Each row is a point. The last column is the point's height on a tilted bowl or saddle (a function of degree 2), plus a little noise. Count its main directions that bend up, bend down and stay straight.
(in the rows, 128 means zero)

Points, 16 rows:
[[ 93 106 142 159]
 [116 110 127 147]
 [116  94 123 155]
 [107 121 145 143]
 [179 101 146 137]
 [134 104 135 140]
 [108 164 110 131]
 [ 89 141 110 156]
 [154  99 113 136]
 [148 136  96 124]
 [120 102 159 146]
 [ 94 173  88 148]
 [ 83 132  88 180]
 [ 87  59 129 190]
 [ 87 150  82 170]
 [139 119 107 134]]
Directions: 1 up, 0 down, 2 straight

Points:
[[ 87  99 144 143  97]
 [160 101 185 126 124]
 [ 98  89  98 155  81]
 [121  66 104 149  85]
 [141  77 121 108  96]
 [156 122 198 128 119]
 [144 120 109  86 106]
 [102  74 153 128  94]
 [139 119 130  72 104]
 [104 131 145 153 118]
 [123 152 137 119 121]
 [136 163 145 114 121]
 [141  87  93 175  98]
 [ 82 134  79 162  65]
 [ 99 116 143 147 114]
 [ 80 168 126 102  93]
 [ 99 115 147 147 114]
 [160 181 110 131 107]
 [119 171 107 158 104]
 [ 91 160 115 128 100]
 [132 154 135 134 124]
 [ 98 127 121  96  99]
 [106 131 116 119 109]]
Directions: 0 up, 3 down, 1 straight

Points, 48 rows:
[[112  87 133 128 110 113 120]
 [144 143 146 127 133 153 122]
 [132 170 118 156 100 146  87]
 [ 85 146 108 117  81 153 108]
 [126 104 161  86 133 143 122]
 [112 107 180  81 115 106 102]
 [138 111 152 117 108 136 119]
 [101 145  88 143 108 117 129]
 [159  88 116 165 178 191  64]
 [188 154 141 110 103  92 104]
 [119 147 140 112  92 158  96]
 [ 79 116 133 142 133 122 123]
 [151 121 109 186 142 135  99]
 [129 148 133 157 164 104 113]
 [ 94 141 107  85 162 169 100]
 [126 105 149 112 142 125 130]
 [126 128 118 160 169 104 116]
 [137  97  81 119  84  50  75]
 [ 84 120 147 125 102 102 105]
 [ 99 142 146 203 187 135  61]
 [122 150 118  96 164 144 118]
 [142  79 137 124 147 112 127]
 [143  91 166 160 121 142 104]
 [114 116 132 161 142 118 118]
 [ 73 125  98 113 136 112 143]
 [ 85 133 124  80 155  87 112]
 [136  96 169  94 154 129 133]
 [133 137 136 124 160 168 113]
 [113  98 104 155 147 116 128]
 [146 162 138 107 125 161 110]
 [133 145  97  53  74 115  74]
 [ 91  91 105 101  95 100 130]
 [100  98 146  97  42 127  61]
 [ 81 151 158 149  94 103  74]
 [ 92 137  92 122 116 152 130]
 [134 118 107 159 156 140 117]
 [ 88 139 158 132 116  94  95]
 [160 111 120 177 137  80  94]
 [171 154 138 174 166 140 110]
 [106 109 178 138 114 146  96]
 [156 110 123 149 163 101 124]
 [127 129 142 125 157 161 117]
 [131 105 136  87 114 102 118]
 [164 164 120 107 137 127 121]
 [112 168 132  96 151 183  85]
 [152  88 152 163 120 119 106]
 [117 152 142 131 182 154 106]
 [176 151 134 137 195 121 132]]
Directions: 1 up, 5 down, 0 straight

Points, 76 rows:
[[123  74 150 103 168 105 122 107 153]
 [ 88 117 190 114 114 126 122 170 137]
 [114 150  67 174 165 134 104 153 183]
 [171 117 112 127 157 103 142 108 144]
 [144 145 145 126 135 164 164 128 144]
 [ 92 119 101 148 110  94 105 121 156]
 [175 163 142  99 107 170 131 151 160]
 [107 120 100 153 136 159 133 126 139]
 [141 102 137 100 107 135 143 158 141]
 [117 112 181 117 129 101 128 103 143]
 [112 112 136 144  75 123 112 166 142]
 [125 111 155 135  90 129 138  99 136]
 [130 126 147 124 156 168 175  98 149]
 [105 126 126 114 126 175 151 176 135]
 [103 138 140 155  73 141 140 109 132]
 [154  70  92 203 104  72 107 110 212]
 [ 79 137 142 114 184 102 133  88 160]
 [149 116 147 127 121 106 155 126 138]
 [118 139 111  96 109 131 142 133 127]
 [181 165 118 100  75 180 152 149 159]
 [107 122  79 103 157 140 106 124 152]
 [112 172 103  86 149 168 118 111 136]
 [ 99 150  84 151 148  87 165 127 161]
 [ 99  60 113 163 168 116  83 137 185]
 [ 48 136 147 148 145 106 106  88 179]
 [159 109 152 118 126 155 112 166 151]
 [158 143 125 123 154 132  87 132 152]
 [150 107 164 146 213 129 145 119 160]
 [141 155 118 141 125 129 129  94 134]
 [132 104  95 157 133 115 138 177 147]
 [113 125  95 119 122 150  99 160 141]
 [119 149 135 133 151 165  72 105 158]
 [169 156 150 156 185 117 136 135 153]
 [167 124 111 116  95 143 157 123 133]
 [161 129 107 191 157 135 163 138 173]
 [105 142 142 192 110 116 124 143 153]
 [120 158 121 126 147 118  97 151 142]
 [114  93 129 129 133 101 117 119 145]
 [144 121 196 160 118 165 116 143 166]
 [101 122 147 203 212 103 133 118 188]
 [ 80 165  97 121 124  91 155 109 152]
 [151 133  83 172 117 124 140 163 160]
 [159 164 125 135  84 124 130 148 149]
 [ 97 113 141 119 118 131 152 201 131]
 [ 96 136  86 160 132 156  81  92 162]
 [112 121 142 134 137 124  85 168 140]
 [122 143 139 140  88 184 145 140 131]
 [111 164  85 127 189 110 133  93 170]
 [102 120 142 199 161 166 134 148 166]
 [121 105 155 115 123 162 128 166 138]
 [ 98  86  94 148 110  92 122 146 160]
 [110 123 129 131 168 177 118 129 148]
 [145 115 141 110  39 149 167 144 153]
 [ 95 142 117 174 140 172 133 159 147]
 [151 177 116 150 152 108 129 125 152]
 [192 134 131 116 158 149 121 118 153]
 [123 103 185 146 149 161  86  89 173]
 [153 119 123 130 114 146 137  75 123]
 [173  65 101 129 135 100 147  95 163]
 [140 124 104 168 148 152 118 165 155]
 [ 91 128 158 141 150 170 113 123 148]
 [ 88 143 105  82 132 129 129 118 134]
 [142  90  99 168 108  88 119  98 171]
 [138 153 129 101 155  87 165 197 128]
 [139 110  78 134  83 194 142 120 106]
 [141  74 162 103 109 142 132 131 147]
 [141 129  85 136 139 113 161 152 147]
 [142  91  99 149 124 159 122 171 148]
 [151  80 101 140 150 121 124 138 154]
 [148 121 115 126 142 150 171 137 142]
 [102  99 112 119 140  78 167  98 160]
 [140 161 128  86  95 135 174 172 157]
 [143 124 112 135 174 156 122  99 154]
 [131 129  99 147 140 151 141  71 140]
 [104 105 123 157 153 123  92 168 146]
 [130  90 154 170 126  56 154 123 161]]
Directions: 6 up, 1 down, 1 straight

Points (69 x 9):
[[154 137 154 192  68 110 117  84 131]
 [170 148 120 124 140 137  84 122 144]
 [147 119 119 111 137 111 141 108 121]
 [132 151 179  50 106 168 164 169 177]
 [ 89 119  66 118 149 129 119 116 142]
 [113  94 108 173  95 188 114 149 170]
 [ 87 108 137 128 135 138  99 103 124]
 [113 117 131 114  85 156 103 120 141]
 [103 138 121 164  47 172 144 109 122]
 [110 148 107 103 153 147 162 157  84]
 [139 132 122 126 111 135 136 124 121]
 [143 146 117 154 125 200  90 127 143]
 [167 154 128 121 145 125 152 142 117]
 [158  75 137 162 110 172 123 136 163]
 [109  91 110 145 153 173 104 148 146]
 [158 136 142  95 155 156 145 149 120]
 [129  85 149 131 108 103 131 135 109]
 [ 87 107  84 142 192 134 119 109 147]
 [111  65 152 163 103 123 102 123 113]
 [133 100 105 185 105 167 105 150 174]
 [106 127 138 141  90 137 118 149 125]
 [120 155 129 104 152 122 131 155 124]
 [ 98 114 112 123 113  70 119 159 163]
 [169 148 110 122 123 167 157 120 106]
 [138 123 165 168 161 116 157  93 161]
 [150 111 155  91 161  89 135 114 114]
 [125 113 170  61 130 111 121  99 115]
 [ 67  86 176 148 109 125  98 156  80]
 [ 85  79 123  86 146 126 108 115 132]
 [166 166 132 151  96 144 149 120 122]
 [ 97  96  93 111 130 121  92 118 167]
 [137 129 114 112 125 139 131 145 125]
 [111  82 145 166 157 105  62  88 161]
 [124 146 148 172 153 104  99 150 172]
 [ 95  90  81 145 127 120 137 122 154]
 [141 130  92 171 137 134  80 143 177]
 [173 106 105 127  76 152 147  99 150]
 [166 152  81 161 155 149 103 144 139]
 [149 115 205 145 167 165 161  89 191]
 [127 102 185 140 124 114 111 160 110]
 [115  92 138 152  76  97 144 139 117]
 [ 89 104 137 127 130 137 106 143 121]
 [159 114 105 135 125  94 139  75 152]
 [114 115 148 145 114 133 155 109 109]
 [129 129 144 104 194 136 107 100 143]
 [126 120 128 155 103  78 123 159 158]
 [188 146 130 115 131 105 150 102 118]
 [102 149 118 135 119 103  96 192 186]
 [118 153 165  99  97 136 136 132 118]
 [ 83 129 135 113 105 126 106  61 132]
 [133  61 162 149 103 140  83 159 117]
 [116 228 160  92 116 167 158 114 111]
 [143 112 143 100 157 124 129  59 147]
 [ 90 131 158 151 127 121 103  83 117]
 [118 116 146 137 106  80 136  95 106]
 [145  88 114 118 155 130 129 127 133]
 [140 123 130 191 110 151  70 122 163]
 [138  96 121  97  82 189 101 120 184]
 [116 162 104 135 133  97 108 106 152]
 [147 137 133 126 105 143 136 152 130]
 [144 119  95 120 157 110 103 148 156]
 [ 96 130 130 100 113 152 181 116  87]
 [161 136  87  88 110 133 105 152 157]
 [ 78 159 112 152 105  97 108 106 132]
 [109 119 143 208 175 127 132 117 193]
 [135 143 131 114 116 157  88 149 146]
 [106 167 154 118 112 124  99 157 143]
 [120 143 175 173 166 179  95  76 188]
 [163 174 120  90 129 118 152 150 113]]
Directions: 4 up, 2 down, 2 straight

Points:
[[111 142 168 171 131 126 144  83 104]
 [105  94 169 156 137 143  84 133 110]
 [150  97 138 153  92 154 174 112 102]
 [ 98 161 168 125 160 161 119 111 114]
 [108 156  52 133  75 111  61 164 134]
 [133 181  79 141 124 151  87 131 130]
 [127 143 120 163 121 125  94 102 129]
 [123 147 136 137 102 107 145 144 125]
 [149 132 174 144 125 128 157 177 111]
 [158 179 124 110 134 180 148 149 106]
 [117 100  75 114 114 113 137  92  97]
 [150 116 140 129 147  94 125  89 100]
 [150 115 162 106 113 154 150 160 117]
 [ 84  80 176 192 193  82 140 127  32]
 [ 98 122 160 138 114 120  67 123 141]
 [191 122 103 156 148 147 151 102  83]
 [111 138 142 143  82 145  95 125 141]
 [135 108 156 136  98 138 137 146 125]
 [135 165 153 103 109 157 156 167 115]
 [112 128 109 104 166 134  87 179 108]
 [158  88 119  70 104 166 165 133  92]
 [111  76 128  74 180  66 139 180  60]
 [115 103 112 146 114 118 116  99 116]
 [116  92 117 108  79 163 147 112 104]
 [ 60 153 156 101 115 141 112 138 132]
 [104  76 129 111 136 136 141 126  96]
 [177  82 126 125 102 165 122 105 102]
 [ 79 113  80  72 148 126 117 192  87]
 [165 142 135 113 142 120 123 123 114]
 [118 115  93 123 107 193 102 135 115]
 [134 125  99 147  93  93 125 136 121]
 [119  96 171  85  96 124  78 105 134]
 [ 74 163 128 138 135 191 118  97 107]
 [118 154 133 135  95 121  77 158 145]
 [157 128 127 122 137 149 180 140  98]
 [155 153 133 177 136 127 141 101 100]
 [130 155 125 162 162 138 119 144 106]
 [139 128 114 136 132 133  97  91 121]
 [118 117 140 146 133 138 149 114 109]
 [139 161  98 115 176 128 133 161  91]
 [185 129 127  83 136 112 125 183  92]
 [168 139 131 133 183 131 111 122  96]
 [ 88  95 131 124 125 121  80 143 124]
 [159 120 190 148 187 102 119 119  80]
 [135 103 110 137 127 139 115 175 113]
 [ 79 101 139 143  85 107 183 151 114]
 [139 155  94 228 117 100 152 167  90]
 [136 144 169 125 157 166  85  76 120]
 [156 168 141 101 117 118 103  78 131]
 [136 127 132 109  78 134 120 158 128]
 [153 160 147 124 133 104 140  98 112]
 [180 135 144 147 140 171 140 173 103]
 [128 157 108 143 111 116 155 110 111]
 [133  31 148 121 149 120 155 142  71]
 [134 133 162  82 145 130 157 103 112]
 [100 123 147 164 125  92 142 117 114]
 [100  87 125 155 140 125 141  91  88]
 [122  94 103 123 184 129  94 130  89]
 [137 151 104 147 126 168 122  98 117]
 [134 123 148 112 133 165 110 132 124]
 [136 124 146 125 166  71  77 120 105]
 [125 109 108 139  94  90 120  95 118]
 [125  98  97 143 142 113 134 106  96]
 [153  64  99 117 114  80 133 141  87]
 [ 89 104 135 196 121 131 195  96  75]
 [174 149 144 107 135 121 165 101  99]
 [111  91 147 138 120 141 136 125 111]
 [136 146 103 141 134 153 119 155 118]
 [132 141 130 120 120 123 136  97 120]]
Directions: 0 up, 5 down, 3 straight

Points (64 x 9):
[[161 142 148 155 107 130 140 129 126]
 [140 169 176  98 126 130 154 138  98]
 [110 133 131  69 130  85 156  92  99]
 [116 135 120 106 117 132 154 121 122]
 [122  99 133 159 177 122 153 171  87]
 [128 117 192 124 127  80 104 107 121]
 [132 124 122 132 109  99 142 166 123]
 [109 128 151 117 100 126 147 156 120]
 [ 69 110 135 161 123  95 142 149  94]
 [117 123 124 120 102 132 109 117 134]
 [115 177  99 136  95 123 124 114 119]
 [ 77 117 111 123 143 153 148 132  96]
 [155 138 108 139  93 166 101 143 127]
 [145 136 132 214 106 147 110 132 104]
 [ 94 180 159 150 100 149 120 117 112]
 [118 120 159 120 128 122 146  95 125]
 [106  65 202 130  98 135 164 157  84]
 [ 92  91 167 137 129 144 124 124 105]
 [ 87 117 144 109 107 137 145 133 108]
 [116 117 135 120 173  89 148 144  96]
 [ 82 140 138 120 126 122 174 121 106]
 [135 148 118  97 186  94 159 131  89]
 [ 98 148 181  98 163 154 160 118  66]
 [121 133 165 131 125 153 168 143 102]
 [138 117  77 142 108 156 127  77 136]
 [140 208 123 126  76  99 165 152  85]
 [146 117 125 164 129 157 111  91 128]
 [172 115 157 180 150 155 111 126 102]
 [145  82 146 105 105 117 104 147 140]
 [120 185 103  94 100  26 147 167  46]
 [169 149 108 152 139 105 155 127 126]
 [137 163 148 132  88  45 132 137 103]
 [165 119 149 161 147  99 150  98 137]
 [110 141 157 144 159 118  80 127 109]
 [131 170 161  81 132 152 113 106 102]
 [123 134 138  94 142 101 146 117 112]
 [139 170 165 143 135 126 135 149 107]
 [186  63 124 165  67 145 150  87 105]
 [136 172 155 155 121 172 113 133 109]
 [148 112 144 176 115 112 147 122 132]
 [155 109 125  82 138 156 133 126 109]
 [144 181 126 128  55 181 124 108 101]
 [151 104  96 100 153 163  79 130 102]
 [136 134 144 114 122 126 137 172 121]
 [104 119 126 166 146 207  98 154  64]
 [166  49  96 110 142 123 117 118 117]
 [175 100 164 103 158 189 124 151  78]
 [157  66 164 172 131 108 107 138 111]
 [139 109  72 126 138 116 126 164 118]
 [168 157 134 106 142  98 141 168  99]
 [ 81  92 118 126 151 103 129 137  97]
 [102 120 180 127 148 142 158 161  81]
 [147 169 122 150 138 162 138  80 123]
 [125 184 155 162 132 181 109 111  95]
 [153 165 154 133 128 115 120 137 122]
 [ 97 171 128 193  89 128 128 160  87]
 [132 136 153 155 112 151 133  80 131]
 [155 112  94 179 137  95 130 136 126]
 [129 122 130 143 112 159 153 165 114]
 [145  96 144 145 214 140 135 136  72]
 [132 152  61 126 103 139 106 166 108]
 [111 151  96 161  96 125 104 163 108]
 [127 169 127 127 140  88 165 121 116]
 [126 154 139 107 122 139 152 127 115]]
Directions: 1 up, 6 down, 1 straight
